Every row gives one point. Examples show where two turns around zero, p and q, send a point. Where does a point land after both, in the order given? Backwards means that the second turn is done in reverse. Each puzzle has new turns, and all numbers are rounded.
(in the rows, 128 means zero)

Turn p:
[114 100] => [150 105]
[184 145] => [131 186]
[112 139] => [112 117]
[102 129] => [118 104]
Turn q:
[125 108] => [111 117]
[ 94 159] => [128 174]
[165 117] => [145  93]
Where do these land?
p, then q: [114 138] => [111 132]
p, then q: [178 118] => [178 138]
q, then p backwards: [ 86 109] => [130 174]
q, then p: [134 148] => [126 149]

Turn p:
[118 130 111] => [128 135 109]
[123 177 110] => [139 179 122]
[164  82 128] => [153  75 133]
[107 123 163] => [ 92 123 148]
Turn q:
[ 79 131 145] => [ 84 105 144]
[143 113 106] => [140 136 101]
[162 156  95] => [148 179 121]
[127 113 165] => [138  93 145]
Where do these land?
p, then q backwards: [108 113  82] => [132  90  92]
q, then p: [148 160 134] => [132 145 162]
p, then q: [ 93 102 147] => [ 89 105 113]
p, then q: [163 137 149] => [157 110 152]

Turn p:
[149 156 132 153 115 191] => [137 131 116 178  83 163]
[103  96 161  83 172  89] => [126 142 176 108 198 107]
[156 129 170 129  88  99] => [146 113 157 129  96  77]
[ 96 147 100 127 126 144] => [ 93 145 106 126 124 148]
[127 117 107 163 109 149] => [120 100  94 143 114 138]
[135 110 117  87 150 118] => [134 128 155  96 153 147]
[131 141 109 154 137 105] => [141 137  93 114 129 116]
Turn q:
[118 165 123 157 124 144] => [126 171 149 138 143 132]
[123 109 111 144 123  58] => [137 117 102 139 125  58]
[132 170 132 107 102 151] => [127 162 151 101 104 150]
[117  46 115 136 138 159] => [120  79  92 185 125 161]
[170 161 127 130 118 103] => [169 149 131  95 130 109]
[115 121 177 103 141 130] => [108  89 161 110 127 134]
[120 124 111 119 151 152] => [109 130 110 128 142 154]
Where do these land?
p, then q: [189 105 104 121 132 145] => [166 102 118 129 107 178]
p, then q: [139 120 175 133  97  89] => [149  97 137 120 117  71]
q, then p: [138 163  90 115 138 168] => [113 169 126 136 105 175]
q, then p: [123 120 114 140 123 188] => [122 131 104 176 110 157]
p, then q: [ 83 153 121 162 143 116] => [103 171 103 126 149 103]
q, then p: [115 120 175 122 132  84] => [130 106 157 114 161  85]
q, then p: [140 109 118 105  95  98] => [121  98 130  93 101 115]
p, then q: [ 98 135 127 127 165 137] => [109 150 131 123 166 137]

Turn p:
[107 146 136 152  87 148 170 157 124] => [112 142 122 132  75 138 177 126 112]
[107 107 162 162 108 124 117  98 145] => [139 135 164 144 100 128 124  98 167]
[175  90 136 146 144 122  99 151  68] => [123 109 178 148 146 153  86 141  72]
[100 153 166 144 170 115 114  92 153] => [133 147 147 135 171 116 149  86 175]
[119 111 174 110 143 131 122 151 142] => [143 128 170 107 140 127 151 149 142]
[119 113 134  99  76 111 116 155  88] => [124 139 144  76  89 147 104 136  96]
[145 121 106 135 113 108 178 139 109] => [119 116 114 135 100  96 132 126  82]
[149 164  89  92 153 169 138 100 155] => [158 122  53 140 163 132 138 145 141]
[177 147  92 116 155 129  99 130 148] => [125 138  95 152 173 124  97 166 128]
[ 82 128  85 125 131 122 127 108 148] => [103 104  92 112 122 119 123 108 167]
Turn q:
[135  97 113 148 130 107 106 147 108] => [131 111  97 137 125 135 127 108  89]
[148 124 119 111 151 113  92 107 140] => [130 164 112 129 148 146  98 119 117]
[120 155 133 142 141 111  91 106  91] => [109 165 141 160 113 129 129  97 104]
[149 164 116 124 160  99 115 129 154] => [133 168 117 148 167 103 114 137 122]
[151 150 153 145 114 109 125 106  98] => [155 143 157 165 113 133 135 108 120]
[121 117 132 133 128 197 174 134 121] => [119 103 154  94 106 144 163 179 136]
[120 125 120  90  93 159 105 160 126] => [128 129 101  91  79 112 112 132 144]
[107 143 108 131  86 117 169 116 220] => [136 109 103 128 177 113 147 136 223]
[124 139 185 134 159 174 133 129 120] => [104 126 175 142 103 140 111 178 122]
[105  67 100 121 119  94 171 146 101] => [135  64 124  85 149 124 145  86 102]
Where do these land?
q, then p backwards: [165 107 123 114 149 134 153  99  80] => [136 127 180 104 122 139 127 142  77]
p, then q: [ 95 141 127 115  58 120 114 149 125] => [134 148 124  99  86 100 127 117 183]
q, then p: [ 98 124 147 110 153 104 117  87 126] => [143 134 142 123 156 153 138  95 167]
p, then q: [121 123 104 170 152 180 158 151 123] => [112  68 129 118 130 151 177 139 121]
q, then p: [210 165 116 108 120 104 106 154 133] => [104 180 104 162 157 120  89 146  76]
q, then p: [141 100  97 113 144  97 115 101 131] => [146 110  98 134 173 148 120 113 125]
q, then p: [ 95  90 149 131  93 114 114 153 127] => [137  98 135 128  94 130  83 124 160]
p, then q backwards: [117 119 128 170  96 111 120 102 139] => [106 150 158 120  99 120  95 117 117]
q, then p backwards: [166 154 146 114 149 127 189 134 149] => [164 101 171  95 161 123 121 142 158]
p, then q: [ 98 149 149 109 150 201 111 127 143] => [136 121 131  90 151 139 145 204 141]
q, then p: [100 137 124 154 144 117 112 152 132] => [ 91 110 133 123 118 121 125  99 134]

Turn p:
[100  63 161 158 155 111 100 105 152 113 156 135] => [122  89 146 159 143 132 111  96 151 117 186  78]
[102 126 130 134 144 128  88 108 162 153 139 121] => [112 141 126 135 146 149  81 117 136 140 148 102]
[107 153 144 140 130 125 157 117 116 112 137 105] => [115 141 152 158 136 109 134 116 110 115 121 151]
[104 119 177 178 115 134 102 100 175 146 118 117] => [150 136 162 181 158 139  88 117 149 154 133  88]
[145 135 138 150 147 146 119 137  90 157 140 115] => [136 122 101 153 119 133 125 140  78 137 130 122]
[ 76 109 150 132 141 109 115 156 143 150 115 105] => [ 86 112 166 134 140 121 107 144 122 160 141  99]
[151 133  97  89  88 167 174 152  91 133 122 171] => [157 126 119  78 102 152 187 129 115 148 107 181]
[149 160  82 105 113 164 123 163 101  76 120 147] => [136 109 107 100  82 139 129 151 140 105  99 197]
[172 168 113 110 129 124 168 172 122 111 130 172] => [139 116  92 103 150 118 173 163 137 120 107 185]
[117 148 118 103 150 153 157 102 121 133 126 125] => [119 141 132 110 144 141 128  98  97 113 108 149]
[114 117 108 170 159 110 131 103 149 155 104 118] => [ 95 130 115 155 147 139 123 105 135 134  99  79]
[100 121 168 132 138  81  78  88 146 154 139 127] => [122 145 127 141 154  94  79 101 139 152 172  84]
[165 144  88 103  85 122 152 146  69  92 100 150] => [148 126 106  92  69  96 175 135 137 124  90 174]
[145  97 165 117 149 122 108 112 159 130 107  94] => [146 124 153 120 148 118 100 138 124 103 132  70]
[171 128  80 101  77 123 147 158 123 105 167 118] => [134 164 115 104  84 140 178 168 151 100 145 160]
Turn q:
[157 100 119 135 150 142 117 143 138 129  53 130] => [ 87 126 112 129 154 180 124 140 151 140  89  99]
[110 151 167 131 143 130 113 111 111 105  98 108] => [106 121 159 162 148 125 109 112 113  96 121 111]
[113 139 134  80 140 169 120  93 121 127  99 132] => [104 166 144 137 164 135 106  89 153 117 134 142]
[131 175 139 109 119 143 134 143 106 152 135 146] => [125 161 148 145 112 102 108 120 118 159 117 146]
[160  96  99 162 125 111 141  89 187 164 135 121] => [153  94  97 112 102 150 187 105 177 136 119 117]
[108 101 133 161 140 176 128 154 145 157 154  76] => [134 104 134 160 102 164 124 146 151 152 195 111]
[113 168  99 127  94 116 165 162 122  93 132  62] => [129 183 139 143  95 116 162 167  90  98 157  87]
[130  86 108 127  75 115 134 164 144 127 146 125] => [149 131 119  70  96 137 127 167 133 130 143 113]
[101 138 119 131  94 123 155 112  90 140 127 116] => [ 99 145 123 117  97  94 126 109 114 119 152 115]
[140  93 170 142 176 102 151 121 153 128 122 153] => [127  67 146 113 167 145 158 115 117 153 111 131]
[126  87 127 107 156  99  90 135 116 139 168 153] => [171  96  95 105 166 113  96 131 124 147 136 141]
[151 138 159 113 135  98 109  57 117 114 126 110] => [152 117 130 137 145 124 126  59 112  84 103 116]
[156 120  83 114  98 117 124 149  82  68 140 161] => [126 164  81  88 123 131 111 163  77 100 108 161]
[ 95 159  96 132 121 128 149 141 172 166 142 162] => [129 140 138 127 112  82 165 153 176 160 132 153]
[130 168 168 150 155 150  90 147 114 111 144 164] => [131 105 154 176 134 122  89 146 110 131 102 176]
Where do these land?
q, then p: [107 168 148 120 135 119 166 118 127 129 171 131] => [145 135 111 148 149  84 166 110 120 140 151 131]
q, then p backwards: [186  82 148 174 134 117 112 138 137 178 109 194] => [106 127  88 142 137 163 107 165 115 136  51 193]
p, then q: [ 53 148 113 100 122  92 120  96 154 118 119 149] => [151 108 160 136 167  76 129  95 184 112 126 138]
q, then p: [141  93 132 161 116 116 129 166 105 100 110 157] => [111  92 149  88  84 136 125 141 113 155 130 133]
q, then p: [113 149  87 144 149 145 127 109 138 102 184 103] => [131 121  91 164 129 141 178 129 157 104 140 163]
p, then q backwards: [ 71 160 109 126 161 152 135 130 114 144 137  84] => [139 145 158 134 131 165 148 136  69  99  96 145]
q, then p: [183 111 117  99 136 121 149 164 133 116 115 126] => [133 132 119 103 125 145 125 143  73 136  86 146]
q, then p: [177  81 156 135 145 140 131 154 154 147  86 132] => [143 119 162 105 131 184 106 132  83 143 103  98]
q, then p: [162  67 151 130 142 150 120 109  94 157  90 178] => [119 120 134  77 116 174  78  74 118 155 125  95]
q, then p: [171 112 104 149  74 111 148 151 121 138  87 124] => [120 164 175  93  88 135 124 146 120 149  89 144]
p, then q: [116 188 114 113 117 165 100 141 125 106 121 126] => [117 132 127 118 134 118  82 152 157 129  79 159]
q, then p: [ 77 144 145 137 107 145 136  93 152 103 161 112] => [154 120 145 152 149 104 149 119 160 100 176 152]
p, then q backwards: [120 124 110  95 112 138 123 117 116 140 129 116] => [142 121 131 113  93 137 150 130 117 128 132 129]
q, then p: [ 93 138 134 101 108 102 104 139 128 128 167  93] => [140 146 103 141 123  91 128 168 132  92 160 124]
p, then q backwards: [150 153 151 138 162 106 123  97 120 113 134  96] => [107 160 120 117 133 103  97 110  92 104 127 112]

Turn p:
[158 157 127 108 163  94 135 107 133 155 157 123 135 131] => [130 158 137  81 137 132 146 132 152 175 127 111 132 127]
[ 89 131 124 144  76 117 147 102 153 121 101 127  96 167] => [150  92 122 146 115  50 128 123 146 109 129 144 113 136]
[154 115 144 157 126 151 148 147 134 129 140 115  98  74] => [140 149 161 131  92 159 119 141 121  94 160 119 116 101]
[156 170  88 150 102 123 148 171 133 148  86 160 119 130] => [150 111  90  77 138 122 115 156 143  78 162 145 156 130]
[123 116 141 127  81  91 136 159 152 147 148 154 155 123] => [139 155 119 160 160 100 105 143 145 132 166 125 164 118]
[154 151  98 125 139 105 116  84  89 130 131 103 156 163] => [154 116 132  85 154 137 135  85 147 157  83 126 136 148]
[148 112 118 137 135 181 131 143 111 156 141 142 103 153] => [141 100 138 132 103 167 156 148 124 131 142 169 145 135]
[121 158 125  84 135  95 177 107 121 158  87 115 123  89] => [117 137 108  82 113 102 110 150 161 132  92 107 126  66]
[101 118 132 108 147  96  93 113 159  99 140 130 137 165] => [101 124 126 143 162  94 134 116 114 170 127 117 101 163]
[151  85 172  82 141 161 173 117  78  99 175 101 101 143] => [118 107 220 149 104 144 162 136  94 154  90 120 159  91]
[ 77 153 100 176 125 131 109 144 141  96 143 134 141 122] => [107 121  94 147 123 123 133  82 135  95 162 103 122 165]
[136  83 106 140 156  99 125 120 136 109 167 148 178 116] => [108 147 142 148 193 158 140  93 142 146 152 119 117 115]
[133 168 155 111 149 155  98  98 125 111  99 160 174  81] => [ 88 198  96 111 131 144 128 119 109 101  78 146 121 135]
[103  99 124 127 147 171 117 131  75 143 152 149  94  78] => [108 123 116 149  74 179 140 101  95 136 141 150 135  79]
[143 122 180 173 112 135  99 178 147 116  82 122 103 166] => [181 117 119 152 131 116 124 181  74  91 140 121 110 173]
[139 147  99 112  88 114 109 137 155 132  89 112 127 126] => [133 117 114 103 136 103  67 140 141 116 128 141 124 147]
[ 89  91 143 114 153 156 116 117 133 128 136  81 136 149] => [111 102 141 179 111 145 132 132 134 160  95 113 100 145]
Turn q:
[132  93 123  95 134 142 145 132  89 138 176 124 165 139] => [134 132 129 144 116 137 138 178 107 152 186 110 110 120]
[ 94 166 105 156 129 178 119 130 139 118  69 108 172 119] => [113 156 103 126 101 165 142  85 124  86 117 152 156  69]
[162 143 150 112 135 101 140 123  98 155  92 158  91 109] => [162 141 140  78 119 131 111 131 149 153 112 147 139 177]
[144 123 102  73 155 108 131 161 134 107 156 107 129 154] => [121  87 150 134 115 147 151 187 132 133 114  89 119 123]
[122 115 146 138 117 146 108 109 157 101  60  98 158 166] => [116 159 157 139  90 122 121  95 121  53 118 113 144 111]
[106 103 130 158 152  83 128 124 119 176 126 146 110  98] => [126 106 120 130 143 116  91 116 128 166 145 151 181 161]
[166 134 127 177 121 118 101 138 122 143 121 156 120 112] => [115 166 105 142 142 129 123 109 149 152 104 137 138 169]
[118 111 156  70 128 142 107 154 114 124 192 114 131 117] => [168 115 153 159 165 141 130 178 135 144 156 107 101 100]
[118 126 130 152  99 158 161 134 122 108 105  83 129 134] => [135 148 126 129 107 120 129 106  71 115 106 129 117  95]
[125 128 120 152 134 157 126  89 137  60  63 111 127 104] => [147 152  90  99 119 117 141  89 111  58 102 102 157 113]
[112 122 122  80 101 102 137 134 115 121 179 169 131 147] => [112 108 138 118 153 106 130 196 139 134 155 145  92 129]
[117 131 117  91  99  93 112 134 116 140 184 102 130 132] => [121 103 134 145 137 116  92 176 143 158 133 114  96  98]
[138 160 137 179 155 107 124 111 112 136 140 155 103 141] => [ 95 129 115 101 159 147 112  93 131 149 126 125 123 173]
[114  96  88  71 115 151 109 150 132 147 190 129 101 162] => [140  70 125 185 125 140 131 187 131 126 145 139  74 132]
[126 160 161 174 157 117 137 129 145 153 121 168  92 127] => [115 120 144 104 165 140 131  72 136 149 119 158 139 171]
[115 123 122 174 108 163 145 143 180  89  70 109 172 111] => [111 166 121 145 109 104 173  83 102  84  98 140 169  81]
[167 143 141 125 139 113 147  80 144 160 133 139 117 103] => [145 120 125  98 112 101 132  93 165 164 142 117 122 153]
Where do these land?
p, then q: [161 143 108 139 111 125  40 110 125 161 120 140 157 150] => [ 99 122 115 126  91 176 140 132 178 108 148 140  91 184]
p, then q: [136 172 162 150 130 109 148 118 109 131 154  67 181 157] => [115 144 178 122  58 130 133  82 129 120 101  88 124 105]
p, then q: [164  92 138 154 202 122 116 122 119 106 130 126 111 147] => [188 115 139 107 120 158 138 117  77 150 140 130 103 157]
q, then p: [121 156 111 110 143 107 123 119 141 123 128 150 117 142] => [ 95 111 134 154 137 115 123 150 125 136 131 136 112 125]
p, then q: [108 140 130 134 117 172 101 205 128 161 141 150 115  74] => [ 95 158  73 175 156 146 138 155 121 126 131 147  83  78]
p, then q backwards: [127 138 150  95 137 135 117 107 115 103 112  59 105 135] => [162 136 128 122 117  92 150 139 131 127 116  76  88 161]
p, then q: [122 150 109 119 131 175 135 175 154 126 119 136 105 158] => [101 126 148 162 143 120 143 178  90 107 137 145 119 122]
p, then q: [116 133  94 123 137 123 152 107 106 116 119 135 162 136] => [136 103 122 115 108 112 145 113 130 100 146 121 163 121]
q, then p backwards: [110  88 145 133 109 130 148 115 131 110 198 153 125  49] => [116 106 140 138 114  39 128 139 142 146 120 183 127 178]
p, then q: [116 132 110 141 110 103 143 144 134 101 118 139 106 129] => [126 113 120 129 146 109 116 155 123 133 135  89 137 129]
p, then q: [101  87 118 155 127 154 138 117 140 184 114  42 114 151] => [149 143 138 205 111  83 136  87 119 122  78 142 116 173]
q, then p: [107  92  86  52 114 112 149 129 145 196 113 147 138 111] => [146 156 137 173 184 119 101 150 128 124 203 158 170 113]
p, then q: [199 182 153 154 113 126 146 145 141 106 108 152 119 116] => [128 145 161  81 146 153 160 183 141 121 107  89 101 106]
p, then q: [160 128 135 107 117 115 121 133 106 113 125 155 118 150] => [131 146 139 106 124 148 129 158 135 142 158 123 147 140]
q, then p: [101 112 138 142 110 110 128 110 146 103 109 148 169 134] => [ 96 150 117 133 147 103 132  95 122 129 129  85 136 128]
q, then p: [ 98 103 161 140 141 130 143  94 107 110 140 149 107 109] => [116 127 151 103 153 153 151 106 113 177 119 116 137 130]

Turn p:
[160 141 110  97 142 173 174  89 112 144 171 111 182 100] => [135 118 136  86 152 174 140  99 155 186 137 137 197 137]
[ 97  85 131 100 161  93 142 143 109 110 116 158 180 160] => [123  97 135 153 174  92  66 149 119 141 126  97 146 157]
[154 112  86 142 140 109 123  72 101 167 102  97 119 156] => [ 85 149  84 128  95 146  81 113 108 158 131 170 139 128]
[122 151 118 147 113 143 158 131 169 102 111 171 104 134] => [124 141 141 133 128 121 143 125 189 118 127 124  77 148]
[ 85 162  85 103  87 156 119 151 172 143 144 112 100 155] => [154 156 103 129  95  88 177 137 153 133 195 122 118 139]
[159 106 139 101 136 133 112 123 103 132 153  89  97 150] => [147 146 111 115 127 156 127 119  63 150 139 127 122 129]
[115 120 163 165 146 147 125 129 107 160 165 141 106  82] => [113 117 115 116 161 153 172 156 122 124  97 133 128  73]
[128  86 145 100 142  96 124  98 117 121 114  94 114  83] => [100 163 145  90 143 115 108 117  77 118 103 126 152 118]
[107 155  87 171 140  98 105 115 122  98 123 147 101 161] => [ 97  97 105 127 114 119 104 136 139  97 162 157  73 137]
[131 121 142 187 116  99 104 145 122  92  91 127 175 170] => [124  66 154 175  88 108  80 116 124 120 113 127 101 118]
[ 99 177 158 123 140 120 111 151 137 142 130 160 169 139] => [143  96 139 153 124 138 123 173 161  95 147  97 153 123]
[145 112  90 114 141 158 115 164 161 148 119 148 120  95] => [176 153  89 117 143 103 140 117 159 114 100 142 138 129]
[152 108 166 130  98 100 103  96 151 120 133 152 127 102] => [138 156 188 124 129 134 112 151 119 115 105 159 119 105]
[116 121 170 112 139 154 103 148 110 127 115  82 126 158] => [145 116 115 127  93 132 132 137  79 140 123  73 131 123]
[149 149 154 127 124 116 170 140 156 148 140  89 121 114] => [124 162 145 144 132 156 149  86 133 123 143 101 143  99]
[129 141 104 128  84 153 162 154 101  93 120 170 108  92] => [121 116 144 131 149 114 191 116 151 118 101 152 111 185]
Turn q:
[137  70 111 105 116 113  87 157  92 127 122 129 128 146] => [ 93 136 138 152 122 141 134 104  90 115 100  84  88 121]
[172 163 110  75 101 162 128 130 123 184 119 127 143  88] => [163 110 154 146  87 152 122 159 130 144 110 169  95  65]
[ 92 152  88 155 149 123 110 114 179 129 127 132 137 100] => [178 137 149 155 156 121 107 119 166 122 114 137 159 158]
[ 86  94 140 115 173 155 174 151 132 139 167 137 125 136] => [100 154  73 136 142 116  86 142 118  78 133 152 143 121]
[158 133 164 123 135  95 152  73 101 156 149 143  39  83] => [132  78  55  90 105 134 121  67 171 166 134 157  96 111]
[146 123 123 203 105 145 150 109 139 116 120  90 133 172] => [ 90 135 133 126 117 111 148 169 166 168 144  88 172 152]
[129 117 126 132 136 164 128 135 105 142 103 148 147 120] => [100 138 156 146 127 147 113 126 127 124 145 145 128 105]
[ 86 146 126 145 115 124 133 126 155  86 110 160 163  82] => [151 115 180 128 159  99 137 115 150  85 151 155 143 149]
[185 126 125  88 131  68 132 140 101 111 115  91 142 155] => [138 108 129  78 101 146 151 125  79 131  99  69 132  98]
[ 71 124 152 150 132 133 116 119 145 131 120  84 140 106] => [139 161 141 107 165 114  98 146 168 118 142 116 108 150]
[120 130 122 134  74 118  99 105  98 141 132 147 145 164] => [127 121 149 160 105 101 134 122 101 162 161 101  99 141]
[110 128 117 145 129 148 145 139 113  83 118 128 109 170] => [ 97 171 122 126 126 108 163 118 119 127 140 125 160 139]
[139 129 125 143 183 133  94 134 106 111 145 138 116 135] => [120 147 114 129 121 181 121  98 116 123 128 129 144 161]
[162 195 116 136 129 108 136 167 155 133 106 159 125 109] => [179  96 136 141 150 162 178 133 130 133 132 152 161 103]
[106  90 180  87 139 119 163 106 154 121 107 142 108 130] => [ 98 113 107  82 171  85 102 115 110 127 114 158 117 113]
[150 127 122 112 100 140 102 142 148 138 186  92 149 152] => [142 129 116 144  93 130 131 189 107 127 100 110 103 159]
Where do these land?
q, then p backwards: [112 152  97 148 108 106 100 152 107  64 138 162 153 118] => [140 176 136  95  78 112 140 181 124  96 129 109 123 112]
q, then p: [152 140 105 158 157 109 109 125 144 118 165 167 148 161] => [133  77 121 155 106 129 105 122 122 189 121 141 131 124]
q, then p: [110  97 127 122  97 180 138 137 178 171  89  89 123 126] => [128 142 100 150 131 109 133 134 152  42 109  91 127  95]
q, then p: [ 81  94 179 124 112 142 160 116 149 146 108 109 154  75] => [165 150 131  98 167 104 107 152 107  61 140 105  99 113]
q, then p: [ 98 206 115 151 113  95  96 114  98 118 147 154 150 107] => [157 134 161 136 141 202 125 106 115 176 146 161 101 109]
q, then p: [121  85 162 138  59 129 141  98 130 151 111  94 129 101] => [127 193 122 134 149  88 133 135  97  89 146 105 108  90]
q, then p: [165 142  94  83 160  98 107 129 138 115 145 130 131 137] => [121 120 132 133  89 142 120 114 114 154  81 146 146 172]
p, then q backwards: [190 152 129 119 152 146 120 144 132 116 130 169 106 135] => [126 150 135 125 160 118  80 151 141 135 159 113 116  82]
p, then q: [ 87 102 154 137 118 130 131  86 129 129  70 112 118 122] => [166 155 141 119 169 102 146 126 131 130 150 104  84 104]
q, then p: [102 114 145 136 123  90 129 144  73 164  96 136 153 116] => [125 129 129  63 145 143 153 120  87 125 137 133 125  84]
p, then q: [110  97 137 105 102 144 202 120 156 156 109 110 100 140] => [195 146 102 118 142 122 109 157 159 165 165 116 146 107]
p, then q: [136 119 122  98 145 166 117 122 111 127 162 137 121 158] => [119 137 104 156 100 157 121 144 107 136 106 127 129  97]
q, then p: [164 140  79 144 170 141 135 129 116 114 154 120 115 121] => [141 112 156 130  81 111 135 117 171 161 120 141 140 144]
p, then q: [176 138 144 113 162 146 146 150 137 117 137  89 123 180] => [115 151 126 128  63 145 112 148 158 177 108 128 116 138]
q, then p: [116 142 131 145 143  97  91 154 122 114 159 141  95 123] => [118 125 103 110 119 154 114 101 143 170 145 137  98 147]
